Every row gives one point. Two turns around zero, p and q, are shown by what they do to some points. Write where each new point lands after one turn and then the other. Backwards means that the second turn is done in reverse. Each puzzle has new turns, and all numbers are rounded.

Turn p:
[-0.09  0.12] -> [-0.08 -0.13]
[-0.06  0.11] -> [-0.08 -0.10]
[ 0.26 -0.03] -> [-0.07  0.25]
[-0.26 -0.47] -> [ 0.53 -0.07]
[0.15 0.27] -> [-0.31  0.04]
Turn q:
[0.24 0.05] -> [ 0.00 -0.25]
[-0.07 -0.35] -> [-0.33  0.14]
[-0.16  0.29] -> [0.32 0.10]
Where do these land?
q, then p backwards: [ 0.09 -0.21] -> [0.04 0.22]
p, then q: [0.14 0.00] -> [0.14 0.03]
q, then p: [-0.11 -0.27] -> [-0.06 -0.29]
p, then q: [-0.12  0.48] -> [-0.21  0.45]

Turn p:
[ 0.03  0.19 -0.04  0.06] -> [-0.15  0.09 -0.11 -0.02]
[-0.12 -0.46 -0.38 -0.13] -> [ 0.36 -0.48 -0.12  0.08]
[ 0.15 -0.39 -0.10 -0.25] -> [ 0.48 -0.11 -0.01  0.03]
[0.07 0.34 0.31 0.16] -> [-0.32  0.35  0.13 -0.02]
[ 0.16  0.47  0.16 -0.06] -> [-0.23  0.41 -0.09 -0.21]
[-0.24 -0.10  0.03 -0.10] -> [ 0.02 -0.20  0.14 -0.13]
[-0.05 -0.05  0.02  0.33] -> [-0.18 -0.06  0.07  0.27]
Turn q:
[-0.25  0.10 -0.20 -0.38] -> [-0.35 -0.35 -0.03  0.12]
[-0.11 -0.04 -0.08  0.22] -> [0.09 0.02 0.24 0.03]
[ 0.44 -0.23  0.10  0.18] -> [ 0.36  0.32 -0.21  0.09]
[-0.19  0.35 -0.10 -0.21] -> [-0.44 -0.11  0.06 -0.06]
[ 0.10 -0.19  0.28  0.19] -> [ 0.34  0.10 -0.06 -0.18]
Where do these land?
p, then q: [-0.19  0.01 -0.08  0.34] -> [ 0.22 -0.17  0.28 -0.06]
p, then q: [ 0.04 -0.22 -0.05 -0.42] -> [ 0.02  0.15 -0.42  0.18]
q, then p: [ 0.20 -0.17 -0.03 -0.38] -> [ 0.00 -0.28 -0.28  0.24]
q, then p: [ 0.22  0.35 -0.24  0.17] -> [-0.47  0.05  0.07 -0.17]
q, then p: [ 0.05 -0.16  0.35  0.16] -> [ 0.25  0.24 -0.21 -0.12]
p, then q: [-0.32  0.18  0.05  0.13] -> [ 0.05 -0.36  0.08 -0.13]

Turn p:
[-0.03 -0.41  0.20 -0.40 -0.04 -0.08 -0.18  0.35] -> [ 0.39 -0.42 -0.10  0.23  0.00 -0.20 -0.15  0.27]
[ 0.09  0.03 -0.36  0.27 -0.18 -0.23 -0.07 -0.17] -> [-0.09  0.11 -0.18 -0.23 -0.35  0.05  0.05 -0.32]
[-0.30  0.36  0.17  0.07  0.14 -0.05  0.07  0.32] -> [-0.13  0.00  0.35 -0.12 -0.07  0.15  0.06  0.45]
[-0.11 -0.27  0.01  0.35  0.25  0.20  0.37 -0.26] -> [ 0.25  0.21  0.22 -0.26  0.39  0.08  0.18 -0.32]
[-0.09  0.00  0.08 -0.42 -0.26  0.17  0.06 -0.08] -> [ 0.07  0.11 -0.24  0.26  0.16  0.09 -0.30  0.19]
[ 0.37 -0.13  0.01  0.04 -0.09 -0.24  0.18 -0.26] -> [-0.13 -0.21 -0.23 -0.17  0.13  0.03 -0.11 -0.38]
[ 0.22  0.17 -0.30  0.27 -0.01  0.29 -0.15  0.19] -> [-0.18  0.26  0.26  0.06 -0.28 -0.32 -0.03 -0.18]
[-0.16  0.13 -0.19 -0.24  0.33 -0.17  0.27  0.09] -> [-0.05  0.07 -0.12 -0.37  0.17 -0.15  0.08  0.37]
[-0.08  0.38  0.19 -0.16 -0.03  0.34 -0.21 -0.20] -> [-0.28  0.25  0.02  0.45  0.11  0.16  0.06  0.16]
[ 0.07 -0.08 -0.06 -0.13 -0.33  0.14 -0.29  0.32] -> [ 0.12 -0.05  0.02  0.32 -0.34 -0.17 -0.28  0.06]
[ 0.02 -0.16  0.23  0.36  0.23 -0.38 -0.06 -0.30] -> [ 0.01 -0.32  0.01 -0.19  0.07  0.26  0.44 -0.30]
Turn q:
[-0.02 -0.25 -0.12 -0.11 -0.21 -0.29 -0.02  0.07] -> [-0.07  0.16  0.07 -0.17 -0.18 -0.32 -0.03 -0.14]
[-0.36 -0.14 -0.09 -0.11  0.08 -0.22  0.29 -0.11] -> [-0.23  0.09 -0.21 -0.35  0.14 -0.20 -0.09  0.13]
[-0.20  0.20  0.15  0.25  0.23  0.04 -0.31  0.10] -> [ 0.45  0.01 -0.01 -0.05  0.07  0.20  0.12  0.25]
[ 0.25  0.31 -0.07 -0.39  0.02 -0.36 -0.22  0.27] -> [-0.11  0.08  0.13  0.06 -0.42 -0.09  0.58  0.10]
[-0.09  0.28 -0.22  0.15  0.08  0.17 -0.17 -0.29] -> [ 0.02  0.28  0.00  0.14  0.07  0.37 -0.12  0.23]
[-0.11  0.13 -0.01 -0.24  0.04  0.18 -0.25  0.34] -> [ 0.19 -0.13 -0.15  0.20 -0.31 -0.08  0.11  0.26]
[ 0.32 -0.38  0.16 -0.12 -0.12  0.13  0.25 -0.39] -> [-0.29 -0.09 -0.14  0.03  0.10  0.08 -0.20 -0.60]
[-0.18 -0.05 -0.15  0.33  0.31  0.17  0.05  0.13] -> [ 0.24  0.05 -0.07  0.12  0.40 -0.09 -0.08  0.24]
[ 0.39 -0.09  0.34  0.26 -0.43  0.17  0.38 -0.11] -> [-0.18 -0.43  0.41  0.02  0.14  0.14 -0.28 -0.46]
Where do these land?
q, then p backwards: [ 0.14  0.16  0.02  0.09  0.19 -0.21  0.15 -0.06] -> [-0.05  0.12  0.12  0.11  0.29  0.02  0.08 -0.16]
q, then p: [ 0.11 -0.15 -0.19  0.28  0.08  0.11 -0.68 -0.12] -> [-0.67  0.09  0.16  0.14 -0.06 -0.05 -0.08 -0.36]
q, then p: [-0.12  0.22  0.19  0.03  0.11  0.02  0.12 -0.12] -> [ 0.18  0.10  0.07  0.07  0.14 -0.22 -0.05  0.12]
q, then p backwards: [-0.05 -0.07  0.19  0.04  0.23 -0.18  0.02  0.13] -> [-0.04 -0.20 -0.05  0.00  0.28 -0.13  0.05 -0.07]
p, then q: [ 0.05  0.16  0.00 -0.52  0.09  0.15 -0.04 -0.14] -> [ 0.18  0.22  0.10  0.04  0.22 -0.21  0.13  0.38]
p, then q: [-0.14 -0.21 -0.20  0.27  0.16 -0.16  0.09 -0.11] -> [-0.44 -0.09 -0.09  0.08 -0.07  0.07  0.08 -0.14]
p, then q: [-0.15  0.19  0.25 -0.36 -0.37 -0.02  0.07 -0.04] -> [ 0.44  0.06  0.00  0.37 -0.03 -0.08 -0.14  0.20]
p, then q backwards: [-0.04  0.07  0.10 -0.23  0.10 -0.08 -0.01 -0.08] -> [-0.09  0.11 -0.02 -0.06  0.21  0.10  0.13  0.01]
p, then q backwards: [-0.05  0.15 -0.84  0.00  0.05  0.09  0.15  0.51] -> [-0.52 -0.26 -0.41 -0.15 -0.38 -0.53 -0.20  0.18]
q, then p: [ 0.00 -0.12  0.17  0.22  0.15  0.16  0.18  0.07] -> [ 0.09 -0.12 -0.03 -0.04  0.14 -0.23  0.25 -0.12]
q, then p: [ 0.26 -0.41  0.30  0.19 -0.81  0.10 -0.04 -0.04] -> [ 0.06 -0.26 -0.41  0.64  0.02  0.43  0.20 -0.40]

Turn p:
[ 0.10  0.00  0.39  0.46 -0.05  0.16  0.07  0.07 -0.15 -0.23  0.35] -> [-0.28 -0.07  0.10 -0.04 -0.20  0.36 -0.21  0.09 -0.36 -0.14  0.38]
[-0.25  0.00 -0.12  0.40 -0.17 -0.23 -0.21 -0.42 -0.09 -0.25  0.24] -> [ 0.10  0.24 -0.21  0.29  0.17  0.02 -0.48 -0.12 -0.18 -0.30  0.27]
[-0.26  0.25 -0.21 -0.09  0.24 -0.09 -0.35  0.37 -0.03  0.18  0.02] -> [ 0.12 -0.04  0.09 -0.28  0.46 -0.12 -0.11 -0.16 -0.16  0.33 -0.21]
[-0.05 -0.12  0.29  0.07  0.18  0.29  0.40 -0.26 -0.36  0.35  0.28] -> [-0.13 -0.38  0.19  0.19 -0.52 -0.01 -0.07 -0.38 -0.01  0.15  0.33]
[ 0.07  0.07  0.19 -0.19  0.14 -0.05  0.20  0.07 -0.05 -0.30  0.18] -> [ 0.00 -0.07 -0.20  0.10 -0.12  0.21  0.21  0.12 -0.23  0.20  0.08]
[-0.09 -0.10 -0.18 -0.22 -0.06 -0.08 -0.36 -0.10  0.12 -0.08 -0.32] -> [ 0.11  0.37 -0.09 -0.03  0.30 -0.19  0.12  0.02  0.27  0.00 -0.06]
[ 0.17 -0.27 -0.33 -0.18  0.35 -0.40  0.08  0.12  0.04  0.15 -0.08] -> [-0.19 -0.22 -0.24  0.13  0.25 -0.31  0.32 -0.16 -0.01 -0.03 -0.36]
[ 0.10 -0.01 -0.13  0.00 -0.36 -0.16 -0.30 -0.06  0.01 -0.18  0.50] -> [-0.01  0.49 -0.06  0.15 -0.03  0.16 -0.18 -0.11 -0.40 -0.16 -0.19]
[ 0.03 -0.28 -0.35 -0.18 -0.09  0.20  0.08  0.17  0.39 -0.14 -0.30] -> [-0.04  0.07 -0.06 -0.03  0.19  0.25  0.25  0.09  0.51 -0.12 -0.35]
[-0.10 -0.28  0.42  0.13  0.01 -0.04  0.29 -0.37  0.14  0.30 -0.23] -> [-0.25 -0.17 -0.16  0.04 -0.42 -0.31 -0.16  0.06  0.42 -0.04  0.27]
[ 0.38  0.35 -0.02 -0.36  0.23  0.26 -0.10  0.08 -0.11  0.16 -0.15] -> [ 0.33 -0.06  0.24 -0.34 -0.10 -0.11  0.50 -0.08 -0.10  0.12 -0.05]
[ 0.08 -0.05  0.16 -0.06 -0.21 -0.12  0.15  0.04 -0.21 -0.02 -0.33] -> [-0.05  0.00  0.18  0.19 -0.07 -0.20  0.12  0.36  0.09  0.02  0.07]
[-0.18  0.45 -0.11  0.23 -0.21  0.24  0.05  0.30  0.30  0.08 -0.15] -> [ 0.28 -0.16  0.21 -0.38  0.09  0.24 -0.34  0.27  0.14 -0.02 -0.21]
Turn q:
[-0.42 -0.33  0.16  0.12  0.30  0.00  0.36 -0.05  0.24  0.04 -0.20] -> [-0.08  0.18 -0.42 -0.32 -0.36  0.06 -0.25 -0.07  0.24 -0.05 -0.26]
[ 0.28  0.31 -0.38 -0.29  0.23 -0.19  0.03  0.31 -0.09  0.14 -0.03] -> [-0.05  0.19  0.37 -0.14  0.18 -0.10  0.05  0.27 -0.40  0.35 -0.12]
[-0.42 -0.07  0.38 -0.05 -0.10  0.22  0.40  0.00 -0.06 -0.40 -0.28] -> [-0.40 -0.26 -0.45 -0.02 -0.32  0.26  0.03  0.18  0.13 -0.31 -0.22]
[ 0.18 -0.11  0.29 -0.25 -0.23 -0.08 -0.06  0.24 -0.31 -0.04 -0.05] -> [-0.02 -0.47  0.00  0.12 -0.16 -0.02  0.00  0.06 -0.36  0.07  0.13]
[ 0.25  0.35 -0.08 -0.13 -0.15  0.45  0.33 -0.36  0.19 -0.07  0.26] -> [ 0.10  0.05  0.34 -0.17  0.18  0.11  0.22  0.37  0.20 -0.59  0.07]
[ 0.17 -0.22  0.31  0.02  0.08  0.11 -0.32  0.08  0.23  0.20  0.28] -> [ 0.25 -0.02 -0.03  0.03  0.05 -0.28 -0.36 -0.24 -0.15 -0.23  0.24]
[ 0.16  0.22 -0.31 -0.07  0.08  0.09 -0.15  0.06  0.31  0.02 -0.15] -> [ 0.12  0.30  0.22  0.16  0.25  0.02 -0.12  0.17 -0.06  0.00 -0.23]
[ 0.11  0.37 -0.07  0.19  0.20 -0.15  0.08  0.34 -0.02  0.07  0.11] -> [-0.09  0.31 -0.07 -0.07  0.15 -0.30  0.24  0.14 -0.28  0.12  0.01]
[-0.32  0.03 -0.13 -0.20 -0.28 -0.34  0.43  0.13  0.19 -0.06  0.02] -> [ 0.10 -0.24 -0.32 -0.37  0.18  0.16  0.16  0.23  0.06  0.19 -0.34]
[ 0.24 -0.27 -0.15  0.37 -0.07  0.30 -0.18  0.24 -0.31  0.26 -0.03] -> [ 0.06 -0.05  0.29  0.32 -0.30 -0.54  0.09 -0.22  0.07  0.07 -0.03]
[ 0.29 -0.12 -0.02  0.28 -0.11  0.05 -0.27 -0.42 -0.04  0.06 -0.12] -> [ 0.29  0.13  0.20  0.35 -0.15  0.14  0.07 -0.22  0.20 -0.05  0.24]
[-0.01 -0.09  0.39 -0.22  0.16 -0.23 -0.27 -0.41 -0.05  0.26 -0.04] -> [ 0.12  0.00 -0.06 -0.05 -0.12  0.27 -0.39 -0.06  0.00  0.14  0.56]
[-0.48  0.09 -0.24  0.03 -0.10  0.02 -0.10 -0.16  0.04 -0.12 -0.07] -> [-0.22  0.00 -0.11  0.07  0.25  0.17 -0.02 -0.02  0.41  0.13 -0.15]
[-0.04 -0.18 -0.16  0.20 -0.01 -0.24 -0.28 -0.02 -0.34 -0.35  0.30] -> [-0.19 -0.13  0.05  0.07  0.17  0.05  0.28 -0.60 -0.06  0.16  0.09]
Where do these land?
q, then p: [-0.32  0.30  0.18 -0.37 -0.11  0.18 -0.05 -0.09 -0.15  0.17  0.29] -> [-0.35  0.08 -0.28 -0.08  0.22  0.21 -0.02 -0.27 -0.08  0.39 -0.15]
q, then p backwards: [ 0.03  0.04 -0.19  0.22 -0.23  0.31  0.33  0.32  0.17 -0.27  0.01] -> [ 0.45 -0.10 -0.37 -0.14 -0.08 -0.27  0.11  0.10  0.17  0.11 -0.19]
p, then q: [-0.05  0.01 -0.02  0.26  0.22  0.27 -0.15 -0.19 -0.22  0.18  0.02] -> [ 0.06 -0.09  0.03 -0.18  0.09  0.22 -0.07 -0.26  0.02 -0.22  0.34]
q, then p backwards: [ 0.42  0.13  0.32 -0.30 -0.03 -0.36 -0.04 -0.22 -0.15 -0.11  0.20] -> [ 0.14  0.34  0.18  0.23  0.27  0.25 -0.04  0.02 -0.30 -0.39  0.18]
q, then p: [ 0.05  0.18 -0.13  0.23 -0.23  0.06 -0.04  0.34 -0.27 -0.24  0.33] -> [-0.15 -0.45 -0.30  0.40  0.02 -0.12 -0.06  0.05  0.04  0.05  0.14]
p, then q: [-0.25 -0.26 -0.33 -0.15  0.22  0.01 -0.05 -0.07  0.18 -0.20  0.31] -> [-0.06  0.43  0.31  0.04 -0.04  0.10 -0.02  0.01  0.43 -0.06 -0.06]
p, then q backwards: [-0.16 -0.06  0.32  0.14 -0.08  0.04 -0.21  0.35  0.28  0.06 -0.26] -> [-0.37  0.24 -0.14 -0.30  0.24  0.05  0.21 -0.06 -0.03  0.23  0.08]
q, then p: [ 0.18 -0.39  0.02  0.07 -0.24 -0.29  0.37 -0.33  0.12  0.29 -0.14] -> [-0.02  0.22  0.20 -0.07 -0.46  0.06  0.35  0.09  0.10 -0.32 -0.38]
q, then p: [ 0.29  0.18 -0.35  0.23  0.31 -0.38  0.05  0.12  0.19 -0.13  0.21] -> [ 0.47 -0.40  0.07  0.04 -0.23 -0.26  0.24  0.04 -0.18  0.14  0.17]
p, then q: [-0.21 -0.43 -0.03 -0.08  0.28 -0.14  0.12 -0.14 -0.34  0.38 -0.39] -> [ 0.38  0.26 -0.49 -0.37  0.01  0.10 -0.05 -0.34  0.18  0.18  0.06]
p, then q: [ 0.38  0.15  0.17  0.02 -0.22  0.28  0.04 -0.02  0.13  0.07 -0.14] -> [ 0.04 -0.39 -0.12  0.04  0.07  0.09  0.06  0.25 -0.23 -0.24 -0.11]
q, then p: [-0.19  0.17  0.05 -0.26  0.26  0.19 -0.23  0.21  0.28 -0.23  0.22] -> [ 0.14  0.05 -0.14 -0.05  0.50 -0.04  0.08 -0.15 -0.08  0.26  0.34]
p, then q: [ 0.03  0.23  0.30  0.30 -0.01 -0.33  0.05 -0.07 -0.18 -0.24 -0.35] -> [-0.12 -0.13 -0.05 -0.17  0.18 -0.35  0.15 -0.33 -0.43  0.15 -0.08]
q, then p: [-0.19 -0.26 -0.28 -0.31 -0.15  0.16 -0.18 -0.21 -0.04  0.28 -0.30] -> [-0.34  0.29  0.03 -0.52 -0.08 -0.13 -0.11  0.00  0.25 -0.07  0.00]
